Each wall is flat, endless, passes through zero and stands at right angles to its row. A trip goes straight from one point to another. Which walls does it cross, in order?

Walls:
(1): [-31   9  22]
(2): [-52 -39  17]
(3): [-18  16  21]
(4): [ -9 -19  16]
(5): [15 15 25]
(6): [  9 -31 -45]
(7): [  4 -12 -28]
Trips:
[-37 -21  -1] to [ -4  17 -19] -> 4, 2, 3, 1
[-17  14  39] to [-35  21   1] -> 5, 4
[ -6 -22  19] to [-16 -27  36] -> none
[22 35 30] to [-20  54 -29] -> 5, 7

Walls:
(1): [-50  20  -2  42   1 -29 -39 -27]
(2): [-17  54   9   8 -14  -8 -15  22]
(3): [ 13 -29  -1   5  48  39 -21  16]
(4): [-37  17   9 -49   5  68 -46 -41]
(5): [ -9 -24 -29  19  14  42  11 -19]
Trips:
[ 38  14   0  15  10  26   6 -17] to [ 15   9 -51  -1 -53  22   4  31] -> 4, 2, 3
[-55   6  -4   1  39 -27  43  -2] to [-26 -60  35   9  21  -8 -16  39] -> 2, 3, 5
[ -4  12  -3  31  13 -45  -5 -20] to [-56   5   4  -2  10  -6   1 -35] -> 4, 5
[ 15  -1  -1 -19 -11  11 -27  35] to [-13  45 -39   5  -8  -2   2  43] -> 4, 3, 1

Walls:
(1): [-20 -23  21  23  32 -46   5  17 -81   4 -65  41]
(2): [-18  -8 -28 -36  21 -38  46  40 -26   8 -31 -35]
(3): [ -4 -11   8  14 -42   9 -10 -15 -23  16   6 -52]
(4): [-17 -14  -3   8  -7 -23 -20  -9  22 -11  51 -63]
(5): [ 11 -14   1 -29 -32 -21  -5 -11 -12  -9 -24  15]
(6): [ -3  25 -43  11 -53   7  27  36  21 -48  17 -51]
Trips:
[  6 -41 -65  21  28  15 -21  19  29 -49   7  19] to [ -5  29  29  60  38  83 -12  -7  -6 -39  30 -41] -> 3
[-22 -17   6  20  37 -12  -8 -35  10 -17 -11  -7] to [-44  -6  11  35  13  30  -3 -39 -23 -57  38  29] -> none
[-15 -11 -14 -21 -19  -4  23 -16   0  39  31   8] to [ 20  35  52 -22   1  -8  -9 -34 -35 -35 -35 -14] -> 4, 1, 2
[-17  51 -10  -7 -23 -12 -30  -1   4  27 -26  58] to [ 21   0  -6  31  25 -10  15  13  -4   2 -30  33] -> 2, 5
[  9 -22  38  -7  26 -46  19  15  13  34   9 -15] to [ 22  46 -22  -8 -20 -26 -46  27 -14  31   5 -36] -> 3, 1, 6, 5

Walls:
(1): [ 36 -11  51 -37 -63  19 -24  26 -45  10  -1  38 -35  10 -46 -85  -4  -8]
(2): [  9 -19  15  29 -11 -34 -11 -14  -2  29 -32  -6  11  17 -17  -3   7 -49]
(3): [-44 -51  -4  37  -4  -6  42 -33 -18 -17 -26  12  11 -29  -7   9  -2 -12]
(4): [ 40   1   0   4   6   7   6 -15  23  18  10  20 -18  12  -2 -43  13 -30]
(5): [-25 -44  20 -43   0 -10   8  46 -17  -5 -68 -22  -4  14  35   1  66  15]
(6): [-22  17  30 -39   9 -13   8 -18 -15 -22  25 -33 -27  12  35  28 -42  -2]
(7): [ 36   6 -26  10  -2  24  -5   8 -26 -27  79 -32  -8  48 -30  21   8 -21]
Trips:
[ 30 -27  37  42  57   3   9 -30 -18 -10  23  14  19  14 -16  34 -34   8] to [-12   7  40  59  27  -6  21 -11 -19  15  23  -7  -1  50  19  16 -41 -27] -> 4
[  9   4  13  15 -32 -27 -17  24 -22  33  57  11  12   1   2 -44   9  -1] to [-13   7  -6 -27 -24 -29  16  20  36 -37  12  18 -31  10  -1  -6  14 -36] -> 6, 5, 2
[ -9  -5  44  42   3  67  27  -4  14 -13 -36 -10   1 -21 -32 -12  -3 -52] to [ 14  -6 -23  57 -13 -56  39  -6   6  24 -30 -24   7   2 -16 -22   4 -25] -> 1

Walls:
(1): [ 48   8 -18  -6 -26  17  -3  44 -22 -51  33  -8  -1 -27 -36  30  11  14
 -35  31  -5 -30 -56  -7  26 -11 -47  14  11  33 -28  60]
(2): [ 31   2   1  43  22  31  33  19 -13 -16  16   6  45  38  -7   4 -69  48
  46   5  -2 -14  26 -21  28 -16  23 -31  32  29  -4 -31]
(3): [ 40  -9  32   2  -5 -20  26 -31  36   5  -6  33  23  14 -12   5  40 -10
  68  41 -75   3 -31 -18  43  41 -33  21 -47  41  28 -40]
(4): [ -2  30 -54  18 -26 -41   0  -2   6   5  -1 -19   8 -28 -36  28  34 -10
 -24  28  14 -34  34 -11 -34  14  32 -34  41  47   4  30]
(5): [ 13 -32 -21 -14   4 -36 -47 -10   5  18  17 -34 -18 -54  18  -3  -1  -5
  27 -13  71  43  -6   2   0 -13   4 -51  25  58   1  38]
Trips:
[ -1  -5 -22  16  21   8 -12 -31 -42  32 -17 -63  33  56 -33 -20  -6  -3
  19  31 -10 -41   2  64  85 -18  18   3 -17  19  29  39] to [-53  55 -14 -26 -28 -21 -20 -28   6  31   3  -4 -24  45  25 -14  -2  -9
 -39  40 -29  -7 -19  34 -23  18  -9 -18  36  17  19 -60] -> 1, 2
[ 17  -4  18  -7 -29 -19  32  22 -34  10  28 -59   0 -20   7 -37  24  40
  24 -10 -27 -25  -4   4 -16  13  14  42  58  21  -5  29] to [  8   6  11  32 -26   3  -4   3  42  -6   4 -13  23  22   0  18 -35 -19
 -12 -14  12  35 -26  21  40 -21 -25  -1   5 -19   2  30] -> 4
[ 48   7 -19 -27 -17 -17  47  39  17  -5  -5  44 -12   6  21 -20 -13   4
 -42   0 -64  -4  17 -14  22 -43 -21  39  -7   0  44   7] to [ -6  -2 -42  -3   7  24  37  -1 -81 -19 -26 -22   2  34   6   5  33  30
  61  64  77 -15 -14  37  54 -20  -2   9   7   1  50  63] -> 4, 5, 3
[ 54  31  31  10 -15  -5  -6  75  -6 -19  -1   0  -2  11  29 -19  64 -23
  30  -6   7  22 -22  26   0 -34  28  16  15 -51  24  -7] to [  8  70 -17   9  46 -55 -21  38  -9  37   8   2  21   4 -16  31 -50 -47
 -34 -28 -43  20 -39   2   3  33  14 -16 -69  39 -46 -17] -> 4
[ 45  10  69  -6 -25  12 -33 -15 -18  34  17   5  10  69 -24 -21  23  11
 -26  17  31  -8  10  14   5  38  26  21  29  20  34   6] to [  6  -4  28  32  -1  28 -15 -12  -5  12 -26 -15  14  40   5  16  -4   9
 -49   6  23  35  -1   7  32 -30  10 -33  41 -12 -31   4] -> 3, 4, 5
[-17 -40  67 -21 -13 -15  18 -11  -4  -6  -2   4   7 -13  40  -4 -32 -55
   1 -11  54 -30 -17  28 -16  -2 -11  -9   4  28  -5  -7] to [ -6  71 -10 -29  64  22 -23   9  -7  24   2 -14  29 -24 -12  -5  35   3
 -11 -23 -29   9 -17  16  36   0  46   4  -3  32 -12  -2] -> 4, 1, 3

Walls:
(1): [  7   8  35   7  40  12  16   4 -82  15   5   8   0  10  27  -5  54   8
 -16   1  26  13   1  20  21  18  44  47  23 -25  15   9  24 -29  13 -23
   5  10 -14  19 -21  19 -29   7 -16  18 -22 -39]
(2): [ 31  81  43  42  -6 -28   0 -39  12 -52 -17  -7   6 -16  24 -22 -24  36
  26 -10 -34  18  17 -38  15  12   1  32 -41 -39  -2 -18 -35 -38  58 -17
  15 -20  21 -13 -27  11  35  -6  13  51 -55 -26]
(3): [-53  19  15 -67  29 -10 -20   5 -55   2   5 -42 -32  -4   3  -5  -1 -19
 -26 -38  16  59   4  -2  -7 -52  10  -6  30  -1 -20 -28  17   1 -26   0
 -67 -29  14  11  18   0   7 -47  12  19  -2 -27]
(4): [-35  12 -61  -2 -22  14 -19   1  42  -3   3  -1 -20 -72  18   1  10  24
   0  -9 -71  -2  33  25   1   5 -22  20 -11  30  28  30  31 -24   4 -32
   4   8  35  -5 -34 -34  32  57  20 -63  -4  10]
(5): [ 25  36  12 -16  14 -29  64  25  58 -45 -30  23 -21  15  -2  27 -61   8
 -17  12 -24 -25  15  23 -21  -2   6  -9  10   6  12  33 -72  47  -5 -18
  12   9  34   8 -30  26   3  -4 -50  18 -34  32]
(6): [ 26  -3  18 -17 -40  18   9  23 -28  -4  32  20  17  -7  19 -33  69 -33
  44   6   9 -55  -3   1   5  35  -8  26  -4  45  28 -38 -51   4  43  42
 -28 -14  27  12 -17 -10 -54 -89  14  -6 -19   3]
(7): [ 43 -20  -7  57  22 -15 -20 -31  11  64 -10  15  29   2 -24  10 -31  34
 -22  32 -51  16 -29  25 -29 -41  30 -21 -69 -49 -11  17  39  30  40 -46
 -20 -15 -29  22 -27 -21 -12 -12  -9 -13 -23 -39]
Trips:
[-53 -13  11  -2  53 -17   8  -9  -2  -1  -2  46 -31  31  24   5  37  12
  31 -25 -37  23 -24   0 -34 -27 -41   8  -3 -13   9  75 -43  11  -8 -45
   7  35 -32  45  -7  10 -32 -27  51   8 -16   3] to [ 10  12  -4 -37  -4  52 -25 -25  14  32  22  15 -15 -13 -20  10 -24  39
  24  -4 -19   3 -20 -13 -31  29 -15 -11  -2   3 -27 -21  -1  18  37  -9
 -15  35 -30   9  18  71 -22  21  28 -20  48  19] -> 3, 1, 5
[-65   4   1   5 -20   2  12  22  -5 -27 -49  31 -30  11  44   7 -14 -11
   7  11 -22   2  10 -23 -10  28  18 -24   0  16  -7 -39 -14  20 -21  10
 -15 -15 -42 -36  13   3  -6 -59  37  10  52  18] to [ 26  -7 -12  -1  36  -6   8   6 -22 -62 -10 -21  18  36  -6   7   8  55
 -18 -39 -39 -27 -29  15 -37  -7   2 -34  -2   2 -16 -16  -4 -37 -25  31
   7  -1  43   9 -13 -16 -22 -23  51 -52  -9 -21] -> 2, 4, 7
[ -5 -25 -24 -12  15 -40   5 -22 -22  44 -44 -41  19  12 -16  -7   2  11
   1   1  49  -2  -2 -21 -19   1  51 -24 -52 -20  16   6 -42  16   6  28
  -5  12 -17   9  24 -10 -38 -31 -32   6  33 -39] to [-39  -1   5  41 -50 -21  26  50   3  47  19   8 -18  48  26 -30 -33   3
  15  -1   7 -28 -18 -19 -31  24  45  11 -29   3  13  32  59  34  18 -17
   0  45   9 -15  14  46   1  20  -4 -19 -14 -18] -> 3, 6, 5, 4

Walls:
(1): [ 16   8 -37 -40  -7 -58 -35 -24 -45 -14  36 -21 -32  -2 -43 -32  22  27
 -14  -1 -12   8  26 -44  37 -17  18 -26   7  17 -24  23 -33  26 -27  54
 -69   0  33 -14 -14  28   0 -34   6  20   3   7]
(2): [  2  34 -35  -9  29  10  -8  -3 -30  15 -15  16   2  48  -8  11 -22 -43
  -5 -30  -6  51  46  26   9  43  11   3 -29  34 -18  34  30 -37  15  -9
  11  27 -10 -30  41  20  -3 -10  17   4  13  37]
(3): [ 46 -46 -34 -12  34 -11 -16  24 -57  22 -58 -17  19 -17  25   0  -3  45
 -26 -32  22   8  -5  18 -32  30  15 -15 -14   1 -63 -21  15   4 -36  59
 -10 -28  -3   1  31  -7 -25  28 -47  -8 -20  12]
(4): [-37 -10  14  64  28  27 -23   1  -6  31 -21 -16   8 -44  14   2 -50  21
   5   5   1 -31  29  31  11  14 -17  -1   0  -7  15  -4 -42 -15 -30  43
  42   6  15  37 -14  29   3  25  40 -19 -23  15]
(5): [ -8  -9 -25  14  -7  10  18   8 -18  -8 -28   2 -56 -12 -19  40  60 -12
 -11   0  16  35 -14  32  -8  36 -13 -71 -17  -7 -48 -18 -39  35  42  31
   8  26 -31  23 -36   6 -25 -30  47   1  49  29]
Trips:
[-34 -18  12 -14 -17  22  12  23  62  36  40  19  39 -55  -2 -48 -18  17
  29 -16  -2 -62 -15   5 -21   1   9  35 -11 -10 -35   8  -4  11  31  39
 -19  -9 -32 -14  30  -8  31  37  31 -15  23  11] to [ -5  -3  16 -30  23  44  -4 -28  32 -35  -1   2  21 -28  -2  63 -58  31
  13 -21  30 -32  21   0  20   6  21  14   1  37 -21 -52  42 -18 -39  -3
   6  28   8  60  20 -25 -36  34 -12  23   0   7] -> 3
[-32 -23  21  48 -41   5  -5  22  -7   9  -7   4  16 -14  26 -25  21  -1
  27  37 -21  -1 -55   6 -18 -31  -7  12 -26   9 -24   0  85 -15 -26   0
   3 -32 -16  15   3 -22 -48 -15   2  27  11  17] to [-46  34   9 -38 -23 -17 -12 -18   7  -6   8   3  35  17  -1 -15  15  -4
   9  40  35 -21  30  31  -4  51  13 -46  -4 -23  14  -8 -32   1   4 -25
 -18  56   1 -17 -35 -29 -45   2 -30 -34 -29  -3] -> 3, 5, 1
[  5 -16 -17 -29  11 -38   8  42 -44 -17  45 -43  31  22  25  -1 -31   7
  75  35  20 -17  47   5  23 -14  -6  -7 -24 -11  14  12 -51  25   9  -6
 -34 -30  16  47  -2 -20  -6  23  30  38  69 -42] to [ -2  -8 -45   6  62 -10   8  -5 -12 -31 -29  13 -57 -25  58  35  36  42
  -6  -6  30  20 -13   6 -50 -13  37   9   9  -2  17 -23 -11 -29   4  29
 -21 -34  18 -31 -82   4   5   2 -13  46   6   8] -> 5, 3, 4
[-44 -42 -18 -41   2   3  13  21 -19   7   4 -15  56   0  24 -31 -28  41
  17  52  18  31  -9  13 -15 -18 -34   6 -41 -54 -44 -13   3  12 -10 -17
  86 -36  42 -28  11  -3   4   7   8   4  27 -10] to [ 52  -4  42 -16  29 -26  13  47  -8 -45  32 -21 -49   7  23 -71 -30 -15
  23  24  12  -3  -6 -40 -30  25   5  -8  -6  15  23  20 -11  15 -27  61
  -7 -46  24  31   1  35  14  25  -4  24  17  13] -> 1
[-40  22  35  21  -8  27   4  25  -6 -16  26  -6  28   5  17 -16   8 -62
  54   0  21  28  36 -64 -20 -34   2  53  12  20  -6   6   2  12  41   2
  -4   2  35   8   2  17  17 -10  -8  23 -43  36] to [ 21  15  -6 -10  29  16  37 -24 -10 -20  60  47  -7  -1 -15  78  12 -14
  35  -3   4  -5  31 -16  37  15  -9 -25 -39 -21 -14  14 -37  42 -51   0
 -25  44  26   1   2 -12   4   3  10  -3  32 -16] -> 1, 5
[ -9  15 -19 -24  34  26  -2  -3 -28  24  21   7  18  20   5 -16 -15 -46
 -35 -21  13  17 -26  -7 -27  -7  30  11  -4  12  65 -48  17   1  41  -6
  33  19   2 -17  27  17 -25   7 -27   5  31 -17] to [ 14  13   0  18 -12  56  63 -12  23  29  29  20  -1   7  -9  28 -54 -40
 -15  23   4  25   8  17  -4  -1  40   7   8 -10  23  19  10  20  24 -45
  42   7  -7 -12  32  26  42  24 -29 -40 -31   6] -> 4
